Every row gives one point. Each copy is the shape, with its points in the same order, turned, moved and blurred by noise. Say if it was mirrored as well.

Shape (5 x 2)
-0.60,+0.05
-0.35,-0.60
+0.28,+0.46
-0.17,+0.33
-0.07,+0.52
Copy 1 (5 x 2)
-0.01,-0.80
+0.70,-0.70
-0.20,+0.17
-0.16,-0.31
-0.39,-0.10
Copy 1 is: only turned
Copy 2 (5 x 2)
-0.71,-0.12
-0.32,-0.70
+0.05,+0.49
-0.37,+0.24
-0.32,+0.46
Copy 2 is: only turned
Copy 3 (5 x 2)
+0.39,-0.53
-0.23,-0.88
-0.11,+0.34
+0.20,-0.03
+0.21,+0.16
Copy 3 is: mirrored

Shape (7 x 2)
+0.14,-0.48
+0.15,-0.32
-0.80,+0.12
+0.17,+0.70
+0.60,+0.36
+0.26,+0.33
-0.42,-0.12
Copy 1 (7 x 2)
-0.18,+0.54
-0.17,+0.38
+0.76,-0.02
-0.17,-0.65
-0.63,-0.32
-0.27,-0.27
+0.40,+0.19
Copy 1 is: only turned
Copy 2 (7 x 2)
+0.17,+0.58
+0.06,+0.41
+0.71,-0.33
-0.40,-0.50
-0.64,+0.00
-0.29,-0.05
+0.50,+0.01
Copy 2 is: only turned
Copy 3 (7 x 2)
+0.33,+0.34
+0.24,+0.28
-0.84,+0.51
-0.48,-0.55
+0.10,-0.52
-0.06,-0.36
-0.36,+0.39
Copy 3 is: mirrored
Copy 4 (7 x 2)
+0.54,+0.38
+0.44,+0.23
-0.57,+0.53
-0.16,-0.52
+0.39,-0.55
+0.12,-0.35
-0.11,+0.45
Copy 4 is: mirrored

Shape (6 x 3)
-0.09,+0.34,+0.09
-0.37,-0.27,-0.27
+0.05,+0.31,+0.63
+0.15,+0.47,-0.55
+0.01,-0.33,+0.33
+0.03,+0.71,+0.87
Copy 1 (6 x 3)
+0.14,-0.10,+0.11
+0.01,+0.29,-0.67
+0.59,+0.01,+0.34
-0.56,-0.13,+0.12
+0.43,+0.50,-0.04
+0.80,-0.37,+0.54
Copy 1 is: only turned
Copy 2 (6 x 3)
-0.34,-0.08,+0.05
+0.27,+0.22,-0.30
-0.52,-0.59,-0.07
-0.16,+0.33,+0.53
+0.14,-0.48,-0.31
-0.97,-0.71,-0.02
Copy 2 is: only turned
Copy 3 (6 x 3)
+0.03,+0.43,+0.17
-0.14,-0.40,+0.29
+0.46,+0.57,-0.18
-0.62,+0.54,+0.30
+0.16,-0.18,-0.38
+0.67,+0.95,-0.09
Copy 3 is: only turned

Shape (9 x 4)
+1.05,+0.37,+0.47,-0.17
-0.12,+0.15,-0.15,-0.59
-0.17,-0.19,-0.45,-0.30
-0.29,+0.24,+0.46,+1.00
-0.29,+0.39,-0.38,-0.62
-0.04,+0.06,-0.21,+0.02
+0.04,+0.60,+0.49,-0.59
-0.16,-0.29,-0.12,-0.26
-0.11,-0.15,-0.14,+0.57
Copy 1 (9 x 4)
-0.07,+0.90,+0.67,+0.38
-0.43,-0.16,+0.11,+0.36
+0.00,-0.41,-0.14,+0.34
+0.03,+0.68,-0.40,-1.09
-0.52,-0.20,-0.35,+0.47
+0.05,+0.14,-0.11,+0.06
-0.77,+0.40,+0.30,+0.18
-0.04,-0.29,+0.01,-0.02
+0.29,+0.21,-0.33,-0.32
Copy 1 is: mirrored
Copy 2 (9 x 4)
-0.74,+0.99,+0.21,-0.53
-0.11,-0.24,-0.09,-0.36
+0.12,-0.25,+0.20,-0.05
-0.06,+0.78,-0.60,+0.88
-0.29,-0.54,-0.11,-0.23
-0.06,+0.09,+0.10,+0.17
-0.57,+0.15,-0.56,-0.56
+0.31,-0.02,+0.01,-0.18
+0.16,+0.37,+0.07,+0.53
Copy 2 is: mirrored
Copy 3 (9 x 4)
+0.36,-0.55,-0.19,+0.75
-0.31,-0.58,+0.25,-0.37
-0.85,-0.14,+0.27,-0.21
+0.05,+1.10,-0.22,+0.07
-0.60,-0.48,-0.04,-0.75
-0.51,+0.06,+0.12,-0.06
+0.37,-0.53,-0.16,-0.41
-0.54,-0.05,+0.41,-0.15
-0.49,+0.62,+0.07,+0.13
Copy 3 is: only turned

Shape (9 x 6)
+0.36,-0.11,+0.36,+0.43,-0.52,-1.11
-0.02,+0.78,+0.13,+0.54,+0.74,-0.02
+0.10,+1.41,+0.88,+0.26,-0.20,+0.19
-0.20,+0.44,-0.17,+0.12,+0.32,+0.30
+0.38,-0.25,-0.28,+0.17,-0.10,+0.27
-0.13,-0.07,-0.27,-0.23,+0.31,+0.13
-0.04,+0.21,-0.32,+0.05,-0.48,-0.03
-0.21,-0.41,-0.09,+0.55,-0.18,+0.13
-0.12,-0.38,-0.12,-0.51,-0.36,+0.33
Copy 1 (9 x 6)
-0.12,-0.47,+0.51,-0.65,+0.00,-0.83
+0.87,+0.28,+0.65,+0.19,-0.66,+0.25
+1.27,-0.19,+0.21,+0.89,-0.16,-0.59
+0.39,+0.55,+0.16,+0.30,-0.28,+0.28
-0.46,+0.19,+0.31,+0.27,+0.05,+0.26
-0.04,+0.42,-0.14,+0.00,-0.25,+0.43
-0.13,+0.50,+0.02,+0.20,+0.02,-0.42
-0.10,+0.43,+0.48,-0.17,+0.48,+0.16
-0.36,+0.28,-0.52,+0.13,+0.36,+0.22
Copy 1 is: mirrored
Copy 2 (9 x 6)
-0.31,+0.39,+0.80,+0.22,-0.75,-0.71
+0.24,-0.89,+0.60,+0.17,+0.19,+0.18
-0.27,-0.34,+1.04,+0.27,+1.14,-0.18
-0.04,-0.57,-0.06,+0.11,+0.25,+0.28
-0.21,-0.10,-0.20,-0.53,-0.25,+0.02
-0.29,-0.33,-0.28,+0.07,-0.22,+0.42
-0.32,-0.02,-0.26,+0.01,+0.04,-0.39
+0.32,+0.24,-0.17,-0.18,-0.28,+0.05
-0.62,+0.36,-0.54,-0.09,-0.09,+0.32
Copy 2 is: only turned

Shape (12 x 8)
-0.16,+0.11,+0.22,+0.97,+0.45,-0.19,-0.43,-0.42
-0.50,-0.37,+0.37,-0.05,+0.51,+0.68,-0.05,+0.21
-0.37,+0.04,+0.24,+0.41,+0.13,+0.25,+0.89,-0.41
+0.55,+0.05,+0.13,+0.15,+0.08,+0.33,-0.05,+0.17
+0.38,+0.36,+0.53,+0.46,-0.33,+0.10,-0.28,-0.08
+0.00,-0.75,-0.39,-0.43,-0.86,-0.10,+0.15,+0.33
+0.19,-0.22,+0.27,-0.59,-0.11,+0.22,+0.38,-0.14
-0.19,-0.17,+0.28,+0.77,+0.09,-0.55,+0.11,+0.01
+0.24,+0.79,+0.52,-0.12,-0.36,+0.41,+0.37,+0.71
-0.27,-0.18,-0.35,-0.15,+0.28,-0.22,-0.10,+0.14
+0.65,-0.26,-0.50,+0.50,-0.96,-0.48,+0.09,-0.12
-0.02,-0.23,-0.21,+0.18,-0.11,+0.23,+0.12,-1.18
Copy 1 (12 x 8)
+0.37,+0.19,-0.25,-0.81,-0.30,+0.44,+0.07,-0.33
-0.77,-0.16,-0.28,+0.16,-0.29,+0.44,-0.43,-0.07
-0.43,+0.65,+0.04,-0.15,-0.88,-0.31,-0.14,+0.20
+0.23,+0.02,-0.39,+0.11,-0.19,+0.26,-0.17,+0.63
+0.20,-0.23,-0.67,-0.44,-0.34,-0.01,+0.20,+0.55
-0.36,+0.29,-0.54,+0.84,+0.39,-0.55,+0.69,+0.33
-0.18,-0.02,-0.19,+0.59,-0.18,-0.63,-0.25,+0.45
-0.11,+0.70,-0.57,-0.61,-0.02,-0.05,+0.14,-0.05
-0.45,-0.24,-0.36,-0.24,-0.32,+0.00,+0.00,+1.55
-0.19,+0.21,+0.11,+0.09,+0.45,+0.04,+0.08,+0.07
+0.69,+0.66,-0.60,+0.23,+0.02,-0.33,+1.07,+0.45
+0.37,+0.16,+0.10,+0.26,-0.72,-0.41,+0.24,-0.41
Copy 1 is: only turned
Copy 2 (12 x 8)
-0.15,+0.38,+0.60,+0.22,+0.41,+0.70,+0.50,-0.14
+0.49,+0.59,-0.48,+0.04,-0.31,-0.07,+0.54,-0.22
+0.72,+0.23,-0.20,+0.33,+0.88,-0.24,+0.31,-0.01
+0.14,+0.40,-0.03,+0.03,-0.08,+0.16,-0.33,+0.37
+0.23,+0.00,+0.32,+0.62,-0.09,+0.41,-0.26,+0.31
+0.68,-0.63,-0.13,-0.83,-0.38,-0.46,-0.12,+0.35
+0.27,-0.16,-0.87,+0.08,+0.22,-0.37,-0.17,+0.19
+0.09,+0.02,+0.33,+0.13,+0.39,+0.14,+0.74,+0.49
+0.49,+0.40,+0.10,+0.78,-0.31,-0.63,-0.34,+0.47
-0.13,+0.10,+0.04,-0.46,+0.05,-0.28,+0.36,-0.21
+0.23,-0.68,+0.60,-0.63,+0.40,+0.16,-0.38,+0.74
+0.38,-0.25,-0.11,-0.30,+0.85,+0.61,-0.08,-0.56
Copy 2 is: mirrored

Shape (12 x 8)
-0.35,+0.35,+0.09,+0.17,-0.38,+0.30,+0.65,+0.13
+0.27,-0.78,-0.86,-0.21,+0.76,-0.51,+0.30,-0.25
+0.52,-0.51,+0.54,+0.61,-0.07,+0.27,-0.61,-0.01
-0.11,+0.26,+0.07,-0.60,-0.16,-0.31,+0.31,+0.07
-0.41,-0.01,+0.49,-0.07,-0.46,+0.57,-0.10,+0.20
-0.38,+0.21,+0.40,+0.36,-0.58,-0.06,+0.15,+0.07
+0.41,-0.15,+0.51,+0.36,-0.32,+0.29,-0.34,-0.24
+0.15,-0.45,+0.68,+0.52,+0.06,+0.21,-0.26,+0.21
-0.79,+1.11,+0.23,-0.03,-0.24,+0.18,+0.24,+0.33
-0.17,-0.27,+0.82,+0.53,-0.05,+0.33,-0.25,-0.48
+0.35,-0.13,-0.51,-0.34,+0.42,-0.01,+0.30,-0.21
+0.05,+0.17,+0.18,-0.29,+0.21,-0.07,+0.64,+0.10
Copy 1 (12 x 8)
-0.19,-0.46,-0.21,+0.77,+0.62,-0.19,-0.42,-0.34
+1.12,-0.21,+0.26,+0.30,-0.44,+0.21,-0.05,+0.80
-0.38,-0.86,+0.58,-0.70,-0.17,-0.36,-0.49,+0.01
-0.14,-0.31,-0.28,+0.68,-0.11,+0.30,+0.19,-0.18
-0.80,-0.19,-0.07,+0.28,+0.08,-0.31,-0.61,-0.34
-0.35,-0.49,+0.16,+0.43,+0.29,-0.42,-0.16,-0.68
-0.49,-0.93,+0.20,-0.26,-0.10,-0.44,-0.30,-0.05
-0.23,-0.65,+0.44,-0.40,-0.11,-0.14,-0.70,-0.34
-0.40,+0.04,-0.70,+0.49,+0.79,-0.11,-0.03,-0.85
-0.22,-0.79,-0.01,-0.25,-0.29,-0.74,-0.69,-0.46
+0.43,-0.45,-0.24,+0.32,-0.06,+0.19,-0.04,+0.65
+0.15,-0.59,-0.32,+0.55,+0.10,+0.41,-0.26,-0.14
Copy 1 is: mirrored
Copy 2 (12 x 8)
-0.01,+0.42,-0.10,+0.33,+0.32,-0.12,-0.74,-0.30
-0.07,-0.07,-1.17,-0.08,-0.45,-0.74,+0.57,+0.19
-1.44,-0.22,+0.00,+0.28,+0.23,+0.03,-0.05,+0.58
+0.20,+0.20,-0.11,-0.03,-0.04,+0.39,-0.09,-0.33
-0.53,+0.22,+0.11,+0.25,+0.11,+0.41,-0.86,+0.15
-0.09,-0.23,+0.10,+0.32,+0.38,+0.21,-0.70,+0.01
-1.05,-0.24,+0.23,+0.27,+0.25,+0.07,-0.24,+0.09
-0.89,-0.11,-0.03,-0.04,+0.36,+0.10,-0.38,+0.71
+0.59,+0.50,+0.53,+0.66,+0.08,+0.23,-0.75,+0.08
-0.88,-0.42,+0.39,-0.08,+0.15,-0.16,-0.69,+0.38
-0.16,+0.41,-0.42,+0.05,-0.39,-0.44,+0.36,-0.16
+0.12,+0.48,-0.01,-0.17,+0.22,-0.05,-0.10,-0.07
Copy 2 is: mirrored
Copy 3 (12 x 8)
+0.24,+0.41,-0.45,+0.28,+0.50,-0.13,-0.45,+0.15
-0.85,-0.16,-0.03,+0.72,-0.14,+0.24,+0.56,-0.92
-0.62,-0.45,+0.37,-0.70,+0.67,+0.57,-0.09,+0.21
+0.40,+0.09,-0.26,+0.11,-0.08,-0.39,+0.18,-0.22
+0.45,-0.40,-0.39,-0.26,+0.60,+0.16,-0.60,+0.10
+0.13,+0.14,+0.01,-0.17,+0.54,-0.49,-0.77,+0.18
-0.41,-0.20,-0.08,-0.47,+0.53,+0.21,-0.07,+0.48
-0.37,+0.01,+0.21,-0.53,+0.48,+0.55,-0.38,-0.03
+0.90,+0.36,-0.15,+0.11,-0.17,-0.45,-0.88,+0.24
-0.63,-0.27,-0.19,-0.63,+0.45,+0.13,-0.71,+0.21
-0.45,+0.00,-0.31,+0.45,-0.27,+0.25,+0.56,-0.21
+0.05,+0.45,-0.44,+0.17,+0.05,+0.01,+0.08,-0.35
Copy 3 is: only turned
Copy 4 (12 x 8)
-0.10,+0.63,-0.65,+0.01,+0.15,-0.12,-0.45,+0.39
+0.32,+0.65,+0.65,+0.35,-0.58,-0.37,+1.07,+0.04
+0.61,-0.28,+0.04,-0.34,-0.18,-0.41,-0.45,-0.79
-0.04,+0.31,-0.23,+0.00,+0.28,+0.41,+0.30,+0.38
+0.37,+0.09,-0.22,-0.29,+0.18,+0.08,-0.82,+0.39
-0.01,+0.47,-0.45,-0.52,+0.37,-0.16,-0.47,+0.03
+0.43,+0.00,-0.33,-0.34,-0.19,-0.02,-0.48,-0.65
+0.55,-0.19,-0.15,-0.33,+0.09,-0.59,-0.36,-0.35
-0.79,+0.20,-0.71,-0.36,+0.29,+0.11,-0.51,+0.78
+0.69,-0.04,-0.50,-0.81,-0.32,-0.31,-0.38,-0.22
+0.08,+0.41,+0.05,+0.48,-0.54,+0.07,+0.48,+0.08
+0.07,+0.26,-0.52,+0.33,+0.13,-0.03,+0.30,+0.34
Copy 4 is: mirrored
